Each row is a point. Each copy is the shape, with its points in the same order, turned, moved and blurred by noise. Some copies are also mirrored. Which?
In the rows, zero is written as 128.

Shape (6 x 3)
[[109 107 109]
 [112 143 104]
 [122 146 141]
 [118 133  98]
 [211 144 163]
 [145 136 119]]
Copy 1 (6 x 3)
[[116 133 110]
 [131 160 123]
 [128 147 153]
 [139 150 110]
 [192  93 192]
 [154 135 138]]
Copy 1 is: only turned
Copy 2 (6 x 3)
[[125 103 117]
 [129 118 151]
 [117 151 140]
 [139 113 144]
 [175 211 104]
 [146 143 133]]
Copy 2 is: mirrored

Shape (8 x 4)
[[112 147 143 147]
 [116 142 163 117]
 [189 135 156 109]
 [134 106 166 128]
 [105 137 146 111]
 [163  89 148 110]
 [110 108  57 146]
 [112 129 166 109]]
Copy 1 (8 x 4)
[[135 130 129 162]
 [138 129 166 150]
 [188 112 154  98]
 [133  94 159 128]
 [121 142 157 146]
 [139  95 157  90]
 [ 87 148  72 109]
 [130 128 173 143]]
Copy 1 is: only turned
Copy 2 (8 x 4)
[[135 149 119 113]
 [118 163 140 130]
 [159 159 144 192]
 [130 130 159 144]
 [102 154 128 131]
 [131 119 156 185]
 [111  82  61 140]
 [105 157 150 135]]
Copy 2 is: mirrored
Copy 3 (8 x 4)
[[133 159 119 127]
 [136 145 154 138]
 [128 139 179  70]
 [100 142 157 112]
 [127 132 136 139]
 [ 83 120 154  86]
 [109 117  54 100]
 [125 130 159 145]]
Copy 3 is: mirrored
Copy 4 (8 x 4)
[[128 163 119 147]
 [156 162 122 121]
 [191 111 150 152]
 [156 123 102 125]
 [139 160 129 110]
 [163  88 127 122]
 [ 58 116 160 137]
 [156 154 117 107]]
Copy 4 is: mirrored

Shape (10 x 6)
[[150 106 159 178 155 115]
 [171 138  89 100  93 153]
 [190 112 103 131 170 133]
 [132 107 149 130 174 134]
 [ 98  96 124 100 105 157]
 [107 156 126  99 135  86]
 [139 108 142  96 124 101]
 [134 173 159 110  91 153]
 [129 151 150 125 128 130]
 [150  95 120 115 142 115]]
Copy 1 (10 x 6)
[[167 119 148 179 127 136]
 [141 155 140  75  58 133]
 [195 136 103 134  73 139]
 [151  94 108 156 114 139]
 [111  94 137  83 118 161]
 [112 137  99 108 138  92]
 [151 104 129 101 120 103]
 [ 78 132 154 119  76 106]
 [112 127 129 138 104 111]
 [169 112 121 110 111 129]]
Copy 1 is: mirrored
Copy 2 (10 x 6)
[[142  77 162 165 152  96]
 [149 162 105 150  79 158]
 [194 116 103 183 137 114]
 [163 113 144 147 178 137]
 [114 136 121 129 145 191]
 [146 132 119  75 134 114]
 [158  98 131 106 123 156]
 [125 175 178 113 104 147]
 [141 142 152 119 133 123]
 [165  94 114 147 137 147]]
Copy 2 is: only turned
Copy 3 (10 x 6)
[[133  75 149 167 127  94]
 [161 185  86 109 100 120]
 [165 105  94 125 142  70]
 [131  86 134 117 158 121]
 [104 128 107  94 111 168]
 [105 174 167 109 132 113]
 [127 125 152  91 109 118]
 [162 173 147 145 111 150]
 [134 149 155 138 129 126]
 [127 117 123  98 118 104]]
Copy 3 is: only turned

Shape (12 x 6)
[[135  97  98 125 142 121]
 [134 111 135 119 125 106]
 [116 139 132  83 121 170]
 [131 136  70 150 139  96]
 [144  91 106 152 155 124]
 [151 138 162 103 134 126]
 [ 89 118 118 138 107 159]
 [122 100 148 124 213 107]
 [116 130 138 128  93 140]
 [136 126  91 174 161 171]
 [152 106 104 142  93 171]
 [132  85  81 113 108 109]]
Copy 1 (12 x 6)
[[102  84  97 124 137 113]
 [119 111 124 112 112 106]
 [ 90 142 127  85 141 165]
 [105 116  75 154 133  85]
 [131  74 111 135 146 103]
 [141 142 136  85 130 122]
 [ 77 113 138 144 133 154]
 [118  87 149  90 181  62]
 [107 130 138 133 108 147]
 [121 101 105 164 192 135]
 [128  96 100 142 122 178]
 [ 92  82  84 121 101 117]]
Copy 1 is: only turned
Copy 2 (12 x 6)
[[124 118  98 107 144 135]
 [127 149 129 112 138 133]
 [126 172  99 109  84  89]
 [119 127  84 143 144 175]
 [139  95 111 116 149 133]
 [159 172 141 119 121 111]
 [ 84 130 112 129  91 112]
 [149 124 117 141 195  81]
 [102 148 133 119  90 131]
 [138  79  87 160 106 117]
 [125 104 109  96  76 142]
 [111 133  95  79 137 158]]
Copy 2 is: mirrored
Copy 3 (12 x 6)
[[137 129  99 109 162 117]
 [130 124 138 132 144 122]
 [ 86 150 130  99 127 172]
 [155 151  78 115 125  86]
 [145 123  82 133 171 123]
 [124 156 151 145 143 152]
 [ 87 107  91 117 114 143]
 [104 158 117 160 210 103]
 [110 116 119 126 107 149]
 [132 146  36 137 149 148]
 [146 105  85 105 125 178]
 [145 105 112  79 146 108]]
Copy 3 is: only turned

Shape (11 x 8)
[[122 122 146  99  70 100 129 109]
 [148 115 112 124 134 116 106 124]
 [145  98 142 157  76 123 156 131]
 [103 119 104 108 211 113 161 163]
 [105 105 144 104  89  98  97 130]
 [128 147 134 187  79 147 147  98]
 [133 138 141 108 107 139 151 165]
 [117 161  95 190 128 116 141 101]
 [118 119 116 118 174 140 156 115]
 [117 108  99 146  71 141 120 120]
 [111 109 185 135 140 132 118 122]]
Copy 1 (11 x 8)
[[141 142  76 150 149  92 167 145]
 [126 157 109 109 113 117 117 132]
 [146 138 121 144 126  92 144 201]
 [136 119 144  48 177 151  89 118]
 [109 137  72 125 147  75 148 135]
 [115 152 162 169 116 117 170 181]
 [121 126  94 124 156 149 130 174]
 [114 186 183 131 136 123 150 145]
 [143 115 146  92 135 145 128 121]
 [111 158 114 116 112  97 179 176]
 [109  89 126 141 132  93 113 133]]
Copy 1 is: mirrored
Copy 2 (11 x 8)
[[142 131 117  98  75  95 111 140]
 [130 110 114 125 151 105 108 143]
 [110 164 126 134 104  85 152 150]
 [135 118  82  82 200 179 152 147]
 [117 108 124  89  88 108  99 161]
 [ 98 153 138 155  97 101 149  86]
 [141 141 102 140 104 149 135 157]
 [ 88 146 110 133 148 116 128  65]
 [145 109 110 104 168 141 162 120]
 [ 92 110  99 139  94  87 139 130]
 [126 123 176 101 125 142 137 149]]
Copy 2 is: only turned

Shape (14 x 9)
[[118 144 155 118 127 187 117 123 149]
 [145 125 142 130 146 126  99 110 141]
 [108 100 110 162 161 129 107 141 142]
 [137  90 142 139 113 105 127 161  98]
 [ 72 141 111 148 144 119 112 142  97]
 [139 155 138  73 108 148 135  98 162]
 [158 184 148  99 133 174  96 121 142]
 [140 100 124 105 112  92 106 139  99]
 [101 137 147 159 146  91 135 119  79]
 [151 127 121 104 142 110 116 162 142]
 [116 117 131 128 174 128 153 144  89]
 [128 106  88 169 150 125 137 128  93]
 [166 165 122 101 111 192 107 125 160]
 [153 186 138 130 110 168 122 133 198]]
Copy 1 (14 x 9)
[[121 143 133 148 155 178 116  92 124]
 [155 125 138 120 156 132 114 133 101]
 [100 129 116  88 155 106 113 125 103]
 [112 116 121 123  89 116 108 169  99]
 [109 184 141  97 112 101 124 123 100]
 [195 127 133 153 131 167 126  86 146]
 [173 173 119 171 161 183 112 119 119]
 [160 121 120 114  91 116  92 155 103]
 [121 153 175 126 111  96 149 142  73]
 [163 133  92 109 131 141 125 158 125]
 [121 135 114 118 105 134 159 133  68]
 [107 130  95 126 119  78 125 126  68]
 [161 151  88 176 158 170 100  99 136]
 [154 156 110 175 181 163 128 114 181]]
Copy 1 is: only turned
Copy 2 (14 x 9)
[[119 107 171 130 113 165 155  86 158]
 [161 122 158 117 141 123 127  82 138]
 [146  87  96 125 146 108 134  93 160]
 [140 107 163 146 168  90 114 154 118]
 [104 142 103 132 169 135 125 106 155]
 [144 149 182  87  96 154 168  96 118]
 [155 142 189 115 105 184 117  93 155]
 [136 135 158 113 171  92 106 123 108]
 [133 160 117 173 182 119 138 107 128]
 [163 110 152  92 153 125 120 140 133]
 [144 116 116 148 179 153 138 131 109]
 [137 118  79 151 144 118 114 114 105]
 [141 118 185  97  70 174 112 105 137]
 [163 135 171 110  64 156 151 106 187]]
Copy 2 is: only turned

Shape (16 x 11)
[[168 109  95 124 113 147 150 149 124 172  81]
 [104 129 168 150 154 105  92 178 113 141 146]
 [121 127 100 133 156 129 135 106 103 177  79]
 [120 140 174 104 157 127 147 142 159 144 127]
 [123  95  96 106 161 160 144 133 164 146 104]
 [ 94 153  95  95 172 134 102 103 159 152 126]
 [132 120 107 142 104 147  69 132 100 163  84]
 [101 122 152  85  99 130 133 105 167 129 129]
 [128 125 168  71  98 174 135 165  97 119 162]
 [162 106 102 122 105 116 154 115 104 135 132]
 [115 139 139 134 167 108 137 160 139 108 102]
 [137 183  99 154 142 161 141 162 162 106  86]
 [160 165 131 113 138  93 114 115 125  97  78]
 [115 141 164 133 134 163 132 136 156 106  91]
 [113 114 168 158 171 157  74 163 109 169 161]
 [158 165 134 158 169 119  74 140 126 134 129]]
Copy 1 (16 x 11)
[[130 104 113 113 148 121 144 145 143 103  63]
 [143 146 156 122 125 140 139 172 129 135 184]
 [ 94 127 139 139 166 153 123 152 121 132  75]
 [151 144 144 122 138 130 144 115 148 185 127]
 [129 123 111 118 178 124  99 111 175 131  96]
 [ 97 175 153 138 166 125  96  94 123 145 114]
 [ 97  97 163 104 123 140 110 151 104  92 101]
 [116 102 146 110 140  90 136  82 136 183 132]
 [134 118 102  65 121 142 179  90 123 135 168]
 [118  99 100 144 147 112 165 115 124 105 107]
 [129 147 161 131 136 138 151 134 187 132 142]
 [114 175 156 119  87 130 132 119 200 109  95]
 [119 125 201 162 136 135 176 101 149 113 105]
 [117 112 162 119  99 143 128 105 186 159 120]
 [158 129 135 113 118 171  90 168 107 136 181]
 [152 161 178 153 109 155 120 138 124 106 142]]
Copy 1 is: only turned
Copy 2 (16 x 11)
[[145 101  87 120 125 108  98 116 124 189  93]
 [151 119 151 176 150 137 134 188 106 147 164]
 [ 92 112 158 128 145 115  97 113 107 183 105]
 [141  91 160 128 137 123 154 138 163 129 147]
 [128  79 124  91 150 120 123  96 114 119 119]
 [ 86 103 167  97 141  90 125 113 100 131 169]
 [119 117 111 137 102 137  57 128  89 182 148]
 [106  90 126 131  87 139 156 115 137 114 164]
 [166 158 117 109 100 181 182 137 137 149 157]
 [139 139 108 140 113 118 139  90 110 149  88]
 [134 120 152 131 154 120 131 182 132 120 112]
 [108 139  99 101 160  94  86 173 165 125 131]
 [128 144 162 141  87  96  88 157 145 117 105]
 [118 112 130 116 132 157 101 152 162 109 143]
 [177 113 148 159 182 154 116 146  98 164 198]
 [161 148 162 144 154  93  75 152 128 145 168]]
Copy 2 is: only turned

Shape (14 x 11)
[[143  86 120 131 173 157 104  80 101 139 135]
 [132 168 123  93 111 130 127 182 136 171 124]
 [176 113  62 131 111 128 150 112 105 115  88]
 [143 112  92 120 122 159 136  88  76 107  85]
 [139 119 170 139 166 130 121  75 109 113 126]
 [152 115 143 144 173 162 126 103 141 116 114]
 [149 112  95 137 122 128 131 130  87  96 131]
 [143 167 135 118  96 165 108 141 132 145 135]
 [130 133  46 162 107 141 148 113 102 116 109]
 [177  97 150 145 154 169 132  92 102 124 142]
 [128 150 131  77  97 142 124 142 171 139 155]
 [117 128 137 106  98 155 111 179 152 133 119]
 [131 114 134 124 146 164 166 111 107 129 132]
 [123 130 137 118  71 130 129 153 151 170 123]]
Copy 1 (14 x 11)
[[120 133 158 155 162 137 107  71  95 108 106]
 [168 165 116  92 120 142 128 162 147 166 150]
 [124  71  88 134 160 138 157 117 101 140 120]
 [ 99  84 120 118 175 169 136 103 106 127  99]
 [104 156 164 138 136 126 149  81 123  97  79]
 [128 144 153 174 136 154 151  89 127 118 102]
 [ 86 109 122 130 159 126 148 133 105 121 133]
 [153 138 155  98 147 151 146 135 168 140 146]
 [ 90  78  89 145 184 135 130 128 146 153 128]
 [116 139 172 151 159 134 165  67 104 119 122]
 [152 132 139  97  91 143 120 131 169 126 169]
 [137 139 161 118 107 159 126 169 147 161 149]
 [ 92 149 129 132 136 158 141  81 123 138 131]
 [148 123 148  92 110 126 129 138 158 188 139]]
Copy 1 is: mirrored
Copy 2 (14 x 11)
[[157 188 119 108 130  91 116  90 147 148 134]
 [ 93  80 108 135 160 150 147 135 114 178 133]
 [171 143 113 146 151 119 170  79  63 118 123]
 [148 169 108 127 152 124 143  63  90 118  91]
 [137 173 171 111 108 112 127  99 156 137 102]
 [139 178 130 108 112 116 169 119 146 146 119]
 [132 162 134 143 133 137 132  83  82 124 145]
 [117 121 108 135 141 180 148 110 141 169 124]
 [151 155  97 197 131 122 158  77  75 133 124]
 [158 177 139  87 103 127 144  72 132 158 135]
 [106  80  95 127 129 168 146 127 155 130 146]
 [100 119  90 124 131 177 136 153 109 151 125]
 [116 143 111 110  96 109 144  79 119 147 119]
 [134  79  98 141 118 168 123 142 111 164 119]]
Copy 2 is: mirrored
Copy 3 (14 x 11)
[[140 110  66 143 124 163  94 134 126 169  99]
 [131 161 186  92 165 116 113 165 160 131 131]
 [164 192 101 138 134 156 159 137 148 142  52]
 [145 153  97 134 108 165 131 132 140 123  48]
 [122 121 105 179 110 171  90 133 110 121 121]
 [161 139 123 171 132 159  81 121 124 150 102]
 [157 177  92 116 117 158 142 129 137 115 106]
 [106 178 165 100 118 110  96 131 146 148 119]
 [159 182 122 106 134 148 169 116 107 140  65]
 [151 143 104 161  88 183  95 130 136 175 114]
 [121 152 173 120 145  89 111 111 173 137 142]
 [156 157 171 100 128  91  97 144 152 121 122]
 [154 119 143 136 102 166 126 134 142 148 102]
 [137 168 170 117 111  79 132 168 139 139 127]]
Copy 3 is: mirrored
Copy 4 (14 x 11)
[[116  99 101 115 177 125  81 118 137  72 179]
 [135 120 119  97  81 150 106 156 134 179 125]
 [ 99  84 100 134 145 186 150  73 117 130 136]
 [ 87  80  81 115 144 138 137  92  98  85 142]
 [164 106 134 112 163  95 113 110 122  63 157]
 [144  82 125 133 139 120 112 112 164  76 159]
 [113 127  93 122 163 164 139 118 118  89 120]
 [136 124 124 120  77 149 116 159 116 123 154]
 [ 84  98  77 160 150 151 170 113 115 134 142]
 [133  98 134 102 159 147 121 124 141  54 181]
 [120 164 126 110  61 136  95 118 148 140 155]
 [102 136 138 123  77 140  90 154 151 119 108]
 [109 103 127  86 146 116 141 128 148 100 163]
 [102 134 163 119  96 140 109 147 113 152 130]]
Copy 4 is: mirrored

Shape (16 x 12)
[[150 124  91  81 110 155 116 110 160 125 110 196]
 [116  99 135 114 144 148 131 129  95 157 129 144]
 [148 129 146 157 129 105 115 123 112 193 139 114]
 [149 129 187 131 107 113 110 118  99 158 112  95]
 [146 127 152 111 114 122 102 182 110 167 150 146]
 [152 133 142 120 160 100 130 156 121 133 140 120]
 [108 155 164 104 116  85 123 130  94 192 142 109]
 [145 109  91  78 103 141 126 119 100  95 120 175]
 [152 135 133  99 152 128 105 114  99 166 153 133]
 [135 165 111 121 139 125 123 156 100 160 106 122]
 [139 138  98 124 104 158 131 111 106  95 133 222]
 [121 149 159 128 112 122 122 117 120 153 175  86]
 [ 90 117 147 139 117 110 102 130 128 154 135 103]
 [141 116 112  92 113 143 177 114 138 113 118 211]
 [129 143 162 123 113 158 135 138 114 173 141  91]
 [153  97  72 105  79 141 157 115 119 125 137 172]]
Copy 1 (16 x 12)
[[ 96 185 133 174 143 147  98 155 170 171 112 133]
 [102 106 149 148 128 108  97 117 134 119 131 147]
 [113 106 133  86 134 106 126 170 111  96 127 128]
 [122 120 106 102 109  70 133 147 137  90 142 113]
 [ 87 136 158  96 141  78 133 123 145 119  93 139]
 [134 120 126  86 127 118 138 112 134 141 114 153]
 [104 111 138  70  99  95 106 151 163  77 127 155]
 [ 87 163 132 179 136 147 134 106 182 143 138 138]
 [112 109 116 115 162 110 111 148 157 117 126 162]
 [151 144 172 106 138 118 124 135 150 104 126 142]
 [ 86 162 153 208 123 143 158 154 159 156 123 166]
 [121 107 101 106 105 108 129 143 141  74  87 146]
 [114  92 136 108  91 113 110 141 145 103  99 104]
 [ 79 186 133 175 104 149 116 129 138 169 137 168]
 [129 130 126 122 116  77 101 134 123  72 101 141]
 [ 63 177 129 172 139 171 126 124 136 118 129 132]]
Copy 1 is: only turned
Copy 2 (16 x 12)
[[102  75  85 118 163 146 165  95 126 177 106 111]
 [100  99 155 133 105 110 155 132 167 144 113 112]
 [107 131 112 127  64 141 170 169 160 116 145 132]
 [ 91 172 124 107  65 138 130 156 168 150 133 126]
 [ 58  99 122 120  70 141 128 131 134 118 135 112]
 [122 129 127 111  82 124 136 110 140 105 124 144]
 [ 84 129 154 131  56 165 135 167 148 143 120 170]
 [106  79 120  87 154 108 138 111 109 181 106 113]
 [ 73 115 124 120  87 111 167 131 147 137 114 157]
 [121  94 109 125  82 125 120 144 150 124  95 147]
 [100  77 117  85 189 132 155 142 111 142  85  89]
 [ 84 159 138 142 105 139 133 164 148 121 151 168]
 [110 145 142 169  86 138 132 155 134 143 130 121]
 [121  63 134  87 176 159 159  97 138 156 111 101]
 [ 82 135 128 142  99 131 117 159 195 127 138 146]
 [122  61 118  94 165 126 149 137 122 173 154 116]]
Copy 2 is: mirrored
Copy 3 (16 x 12)
[[150 134  69 105 147 123 130 157  59 139 152  83]
 [119 118 113 137 140  89 105 130 144 140 142  76]
 [113 151 114 145 114 103 106 131 164 113  71 106]
 [100 100  86 163 123  95 119 147 163 131  76 133]
 [ 94 133 119 162 129 142  96 152 128 166  99  86]
 [129 116 121 157 102 133  78 117 131 136 113 122]
 [101 139 132 198 123  71 100 145 130 135  76 120]
 [129 103 102  99 134 104 109 182  85 151 172 105]
 [146 131 107 159 134 103  72 156 138 124 110  92]
 [132 157 108 136 124  96  82 124 131 172 111 135]
 [ 95 146  82  89 151 113  94 167  78 120 191 102]
 [120 136 132 185 141 115 123 154 156 104 106 143]
 [109 116 140 151 156 103 129 117 137 120  87 124]
 [114 130  77 121 105 105 129 144  63 126 192  84]
 [119 141 106 184 138 106 133 138 171 147 116 125]
 [127 144 117  88 107 107 147 187  93 132 167  91]]
Copy 3 is: only turned

Shape (17 x 12)
[[173 149 105 112 137 111 123 153 114 116 109 150]
 [125 108 102 114 112 111 128 123 137 223 120 145]
 [125 138 121 124 133 128 227 122 121 111 149 155]
 [116  94 130 110 121 109 126 147 138 117 138 131]
 [106 147 112 104 122 119 112 133 115 106 125 152]
 [115 128 110 157 103 116 136 158 136 152 118 155]
 [127 136 106 161 148 129 118 148  95 169 157 141]
 [137 102 130 123 126 149 128 152 108 110 123 139]
 [106 147 115 118 138 182 137 133 112 111 116  86]
 [119 156 120 154 108 124 119 128 137 141 137 110]
 [143  66 110 115 120 116 144  62 137 113 120 131]
 [107 153 104 120 111 208 117 150 247 121 201 114]
 [109 150 101 138 135 188 115 155 117 102 111 124]
 [124 121 120 165 193 116 165 108 111 129 109 141]
 [109 149 211 141 132 140 113  47 108 119 116 157]
 [113 154 100 137 116 125 132 124  97 104 123 155]
 [187 150 101 114 133 132 126 139 102 148 117 156]]
Copy 1 (17 x 12)
[[112 170 103 126 139 138 140 132 122  98  95 154]
 [118 171 109 175 134 118 133 133 101 155 182 128]
 [175 127 121 117 125 116 201 116 166 138 114 158]
 [147 135 142 125 150 140 130 173 117 131 112 139]
 [ 99 154 150 110 148 123 138 153 146 115 102 148]
 [131 141 155 172 135 124 158 138 112 114 125 141]
 [ 99 145 141 150 141 155 165 101 116 108 143 114]
 [131 147 142 122 130 141 146 136 104 133  79 140]
 [100 106 125 124 116 113 148 122 150 147  65  92]
 [111 130 134 153 115 119 148 148 141  89 118  93]
 [147 121 116  68  88 102 143 167  89 141 137 151]
 [152  64 146 182  59 174  80 167 209 125 111 110]
 [ 78 109 141 137 115 126 135 112 138 126  57 123]
 [134  95 112 110 157 100 169  79 111  99 128 145]
 [155 156 177  57 117  60 104  90 130 114 126  90]
 [ 93 153 152 121 125 112 180 126 146 105  99 153]
 [106 188  88 129 121 145 135 116 126 103 104 150]]
Copy 1 is: only turned
Copy 2 (17 x 12)
[[146 128 119 140 121 136 118 169 153 115 168 126]
 [168  82  93 118 109  87 127  88 135 120 104 140]
 [119 168 118 179 105 158 194 100 155 108 143 151]
 [105 110 127 118 145 133 152 128 124 147 135 137]
 [106 127 109 126 127 156 113 144 115 111 144 152]
 [124 132 116 137 123  88 123 120 139 134 134 173]
 [160 149 125 119 102 125  98  94 136 157 144 150]
 [132 146 146 113 129 139 147 156 129 141 127 141]
 [109 176 155 134 109 140 120 131  94 107 110 103]
 [120 141 140 146 145 110  95  99 124 115 135 140]
 [146  69 171 157 136 154 181 124 106 116 121 145]
 [ 25 127 178 141 119 133  81  91 202 122  53 116]
 [104 175 156 129  98 134  97 159 111 118 113 137]
 [159 143 128 196  94 146 144 120 103 167 146 140]
 [165 147 117 182 197 195 115 120  83 124  84 172]
 [123 149 127 141 114 147 117 134 114 102 156 174]
 [178 131 123 131 110 137 114 153 164 105 149 129]]
Copy 2 is: only turned
Copy 3 (17 x 12)
[[151 123  76 146 125 105 147 151 123 132  98 109]
 [ 83  64 131 154 108 127 117 106 116 151  90 161]
 [153 116 140 159 201 166 143 121 100 114  91  87]
 [108 117 133 144 125 124 151 145 111  99 143 123]
 [113 148  95 161 151 119 139 157 106 126 130 138]
 [108 135 136 169 119 137 140 111 140 145 108 123]
 [ 97 105 118 182 130 122  95 151 152 144 107  92]
 [124 126 120 123 132 143 140 170 139 117 126 111]
 [104 145  89 102 166 150  89 138 122 126 143 101]
 [115 138 120 156 141 110  94 106 139 127 137 124]
 [125 102 137 122 144 134 122 145 113  44  87 162]
 [135 102  75 177 147 203 103  71 149 102 240 143]
 [107 163  74 126 147 163 110 151 150 136 140 107]
 [ 90 114 108 147 184 122 134 134 152  91  66  87]
 [114 129 147 125 233  79 120 163 176 112 120 178]
 [124 166 109 166 157 130 119 155 120 129 100 124]
 [156  98  80 148 125 113 122 156 134 148  86 120]]
Copy 3 is: only turned
